Each row of a before or after table is a point. One or more steps were done to the points. Then noise was added and the rows were shuffled. The steps act on how far a point lies along the listed directions, d1 being the first. Name the steps. A step turns or swaps two directions, mirrors them in a line or flattens them onto one, adds a multiple of one to another, or multiplies one. Angles are multiples of 10 degrees, from the lower direction toward the higher: turns from -170 to 170, lines from 10 to 170 but not 90. Use the fewest steps. Two steps may share a direction if one is a turn and the other turns, adds or multiplies; they go together, in the order done. Otherwise the lowest direction goes first.

Directions:
(1): [-50 -32]
(2): [-32  50]
Before (14 x 2)
[[ 70  67]
 [  4  86]
 [-28   4]
 [ -7  17]
 [  0  11]
 [-20   1]
 [-44 -44]
 [-44   2]
 [ 37 -35]
 [-27  -6]
 [ 11  44]
 [-65 -81]
 [ 20  43]
 [ 12 -52]]
After (14 x 2)
[[ -4  18]
 [ 79  56]
 [-20   3]
 [-26  -2]
 [-51 -35]
 [ 28  39]
 [ 29 -39]
 [  4 -54]
 [ 19  84]
 [-42   9]
 [-77 -68]
 [-27   9]
 [ 18  41]
 [  0  11]]
Steps: turn d1 and d2 by 10 degrees

Directions:
(1): [-63  26 -26]
(2): [ 32  16 -64]
(3): [17 66 25]
Before (11 x 3)
[[ 47 -85 -31]
 [ 18 -80 -29]
 [ -4  44 -33]
 [ 19 -53   2]
 [ 45  19  49]
 [  6  49  37]
 [ 59 -30  32]
 [-15  25  -9]
 [-13   9   2]
 [ 27  83 -20]
 [ 11 -34 -93]]
After (11 x 3)
[[ 54 -65 -19]
 [ 25 -46  13]
 [-18  22 -18]
 [ 39   6  44]
 [ -3  43 -34]
 [ 24  65 -28]
 [  6  37  32]
 [-20  -4   5]
 [ 21 -58 -25]
 [ 14 -21 -89]
 [ 62 -29  33]]
Steps: multiply d3 by 0.7

Directions:
(1): [-10 -69  42 -23]
(2): [-32  32   7 -71]
(3): [-20 -36 -72 -14]
(4): [-75   5  10  37]
Before (13 x 4)
[[-17 -67  -1  37]
 [  4  -2  42 -17]
 [-10  -2 -10  -6]
 [ 22 -30   5  12]
 [ 49  62 -10 -47]
 [ 28  57 -48  -6]
 [-29 -15 -11  46]
 [  6 -23  -2   2]
 [ 24 -59  14 -21]
 [ 19  69 -22  20]
 [-22 -19  53  44]
 [-96   0  31  -3]
 [ 48  75  56 -38]]
After (13 x 4)
[[ -15   -3  -11   -4]
 [  -8   -8   51   44]
 [  -3  -11  -13   32]
 [-127    9   46   11]
 [  15   70  -32   23]
 [  19   76  -16  -38]
 [  10  -71   -3   16]
 [  -8   11   40  -13]
 [  39  -58   24  -26]
 [  45  -25    5    7]
 [   9  -20    0   -4]
 [  13   77   51  -26]
 [  24   53  -59   -5]]
Steps: turn d1 and d3 by -10 degrees; add 0.7 times d2 to d4

Directions:
(1): [ 27 -72 -35  47 -35 -12]
(2): [ 69  24 -61 -24  23  23]
(3): [  6 -36  32  19  47  76]
Before (8 x 6)
[[  3  44  -8 -41 -61 -88]
 [-59  55  23 -23   5 -27]
 [  8 -60  -5  51 -45 -57]
 [ 50   4 -56   0 -27  -7]
 [-27 -27  79  37  86  87]
 [ -1 -32  21  34  -1 -11]
 [ -2  -2  -7 -15  19   6]
 [-43   9  32   0   8 -14]]
After (8 x 6)
[[  14  -57   -6   58  -52  -65]
 [   1  -35   18   33    0   -9]
 [  -9   -1   -7  -20   24   10]
 [  55   15  -56   -7  -34   -7]
 [ -22  -47   89   43  100  106]
 [  -3   66  -15  -49  -81 -126]
 [ -43    7   28    0    2  -12]
 [ -62   58   22  -33    1  -28]]
Steps: multiply d3 by 1.3

Directions:
(1): [-49 -35 -25 -14 -72 -49 -15  44]
(2): [  6 -39 -50 -42   4  48 -72 -31]
Before (13 x 8)
[[ 41  50  43  50  99  21  66 -24]
 [-29 -29 -32 -28 -32  11 -10   0]
 [  9  50  48  37 -11 -41  64  19]
 [-28 -34 -49 -29 -34 -21 -31   0]
 [-11 -22 -44 -23 -22 -31 -35  -3]
 [ 12  23  54  45 -13 -16  63  12]
 [-12 -58 -31 -42 -56   8 -64 -14]
 [  0  -2 -19   0 -15  -6 -11  20]
 [-35 -51 -65 -15 -43  28 -38   6]
 [ 23 -13  -6  -4  -9  -1 -31 -17]
 [ 26  -5   6 -20  14  15 -13 -15]
 [  8  19   5 -15  24  -6  -9 -12]
 [ 43  45  52  39  63  16  57 -28]]
After (13 x 8)
[[ 31  67  62  43  22 -19  66  -3]
 [ -3   0 -15   1 -16   1 -11  17]
 [-52 -63 -72 -22 -67  12 -40  13]
 [-42 -39 -57 -36 -50 -30 -35   6]
 [ 16 -11  -9  -5 -25  -6 -40 -10]
 [-18 -24 -47 -28 -33 -40 -34   5]
 [  5  19   4 -12  18  -9  -5 -15]
 [-32 -37 -37 -31 -39  -1  -8   1]
 [-19 -71 -41 -46 -81  -6 -75  -1]
 [ 51  62  48  56 120  41  67 -40]
 [ 30  38  64  49  14   4  66  -6]
 [ 23  -3   3 -20   3  10 -16 -13]
 [ 62  50  56  45  83  31  64 -40]]
Steps: add 0.5 times d2 to d1

Directions:
(1): [  8  85  29 -27  28 -58  19   1 -51]
(2): [ 25  19 -51  37 -10  16  99 -30   0]
(3): [-44  -3  62  32 -68  12   8 -51 -42]
(4): [ 44  28 -62  18 -39 -11 -70 -44 -26]
(5): [  7  -9 -10  23 -72 -53  13  84  -4]
Before (9 x 9)
[[-33   6   9 -20  24   2 -14  54  19]
 [  0  16  30 -57  96 -10  -1  -1   7]
 [ 34  18  -7 -17  31 -28  10  39 -18]
 [ 14 -25 -16  34 -20  41  12 -40   7]
 [-16 -49 -11  10  54  33  17  -9  32]
 [-37 -50  12  14  -1  39  41 -34  24]
 [ -3  16  20 -11   7   6 -27  -5 -11]
 [ 28  20 -37   2  -3 -16 -63  18  -7]
 [  4  -1 -14  32 -26 -12  10  20  11]]
After (9 x 9)
[[ -71  -40   95  -10   45  -10   34   40    0]
 [ -67  -32   93  -38   25  -37   41   87   17]
 [  57   30 -102   38  -46   21 -112  -91  -29]
 [   8   -6  -25   19  -27   17    0    3    3]
 [ -71  -28   34  -13   41   59   56   31   41]
 [   7   21   -9   -4   28   -5  -28   -6    7]
 [ -59  -60   75   12   10   41  119    3   26]
 [  24   28    9   -5  -29  -44  -67    9  -27]
 [  13   -6   -1    6   35   38   42  -36  -11]]
Steps: swap d1 and d2; turn d3 and d5 by 120 degrees; multiply d3 by 0.7; multiply d4 by 3

Directions:
(1): [-11  30 -72 -13 -74   4 -71  31  24 -20  28]
(2): [ 43  13 -36  83 -27  -4  21 -36  56  31 -53]
(3): [ 24  88  27  49  34 -11 -10  20  -6  28  74]
(4): [-18  72 -27 -15  32  69   7  28 -31  -2 -74]
Before (10 x 11)
[[  8  30 -13  51   0   3 -24  12   5  14  20]
 [ 14  52 -26  46  53  50  38   8  -4  13 -53]
 [-31 -15 -37 -97 -28  32 -23  48 -20 -26  -4]
 [-47  -5 -45 -70 -39   7 -74  43   8 -42  11]
 [ -8  42 -70 -11 -52  23 -27  -1  53  13 -22]
 [-40  36 -43 -47 -31  32 -58  29 -36 -11  24]
 [-36  47  33 -36  45  63  16  46 -54 -18 -40]
 [  8  74  32  39  72  31  26   4  -4  11 -19]
 [ -2  12  42 -16  53  -8  22  19 -19  21 -14]
 [-23   5 -29 -55  40  62  22  23 -33  -8 -72]]
After (10 x 11)
[[ -14   52  -44   10  -20   83    7   27   -1  -11 -120]
 [   0   21  -36  -26   41   83   44   17  -19    4 -105]
 [  24   21   36   74   65   -5   43  -32   33   41  -50]
 [  41   16    7   30   36   24   76  -18   12   47  -71]
 [ -34   63  -57  -30  -17   56  -51   39    4  -36  -25]
 [ -10   70   39   -2   68   27   31   -4   -7   35   25]
 [  24   51   -6   72   30   29   36  -25   -3   52  -39]
 [  -9   -6  -41  -26  -24    4  -25   25   13    1  -53]
 [  -4   33   -3   32    7    6  -33   28  -13    7   37]
 [ -40   60  -46  -41   32   69  -12   56  -42  -30  -18]]
Steps: turn d1 and d3 by -120 degrees; turn d2 and d3 by 160 degrees; multiply d4 by 1.3

Directions:
(1): [-48   0  18  -9  84  84  -8   4 -15  54  -2  38]
(2): [-39  41  24  27 -54  37 -15  83 -10 -29 -67   4]
Before (10 x 12)
[[  0 -12  -4  12 -27 -35  -7 -25 -10  -9  10  -4]
 [  3  13   6  -2 -72 -37  14  46   1 -51 -58 -17]
 [ 39  -4 -25 -15 -57 -78   3  -7  17 -45  21 -42]
 [ 10 -10 -28 -32  44  -2  -1 -45  14  54  56  11]
 [  0 -16  -6  -2 -15  -2   1  25 -11  -6  -9 -17]
 [ -8  14  19   1  63  46  11   0 -12  33  30  24]
 [ -2  16   8   9 -47  -3 -19  46 -13 -20 -50  -2]
 [-23 -19  14  -5 121  61 -11 -49  -4  78  57  36]
 [ 27 -15   2  -3 -37 -29  -4   4   3 -21 -29   5]
 [  4 -24  -9   3  30  -5  -1 -11   2   3  -3   8]]
After (10 x 12)
[[ -9 -18   8  10  14  14  -8  15  -4   0 -29  13]
 [ 14 -24 -11 -10   8 -14   0   2  -8  -2   9 -18]
 [ 39 -44 -16 -38  17 -62  31 -66   7  -6  29 -11]
 [ 46 -24 -23 -20 -24 -60   2 -38  -1  -6  13 -14]
 [  4 -23 -19 -35  78  -1   2 -46   0  44  52   6]
 [-23 -19  -2   1  21  -2  -8 -32 -22  23  18  16]
 [-54  52  44  50 -43  65 -32 100 -19 -16 -65  16]
 [ -2  48  25  20 -31  22  -1  57 -12 -27 -20  -7]
 [-45  41   3 -10   4  61 -17  49   1  36 -18  29]
 [ 27 -36   1 -21  19 -19  -3 -32   2  18   0  24]]
Steps: turn d1 and d2 by 110 degrees
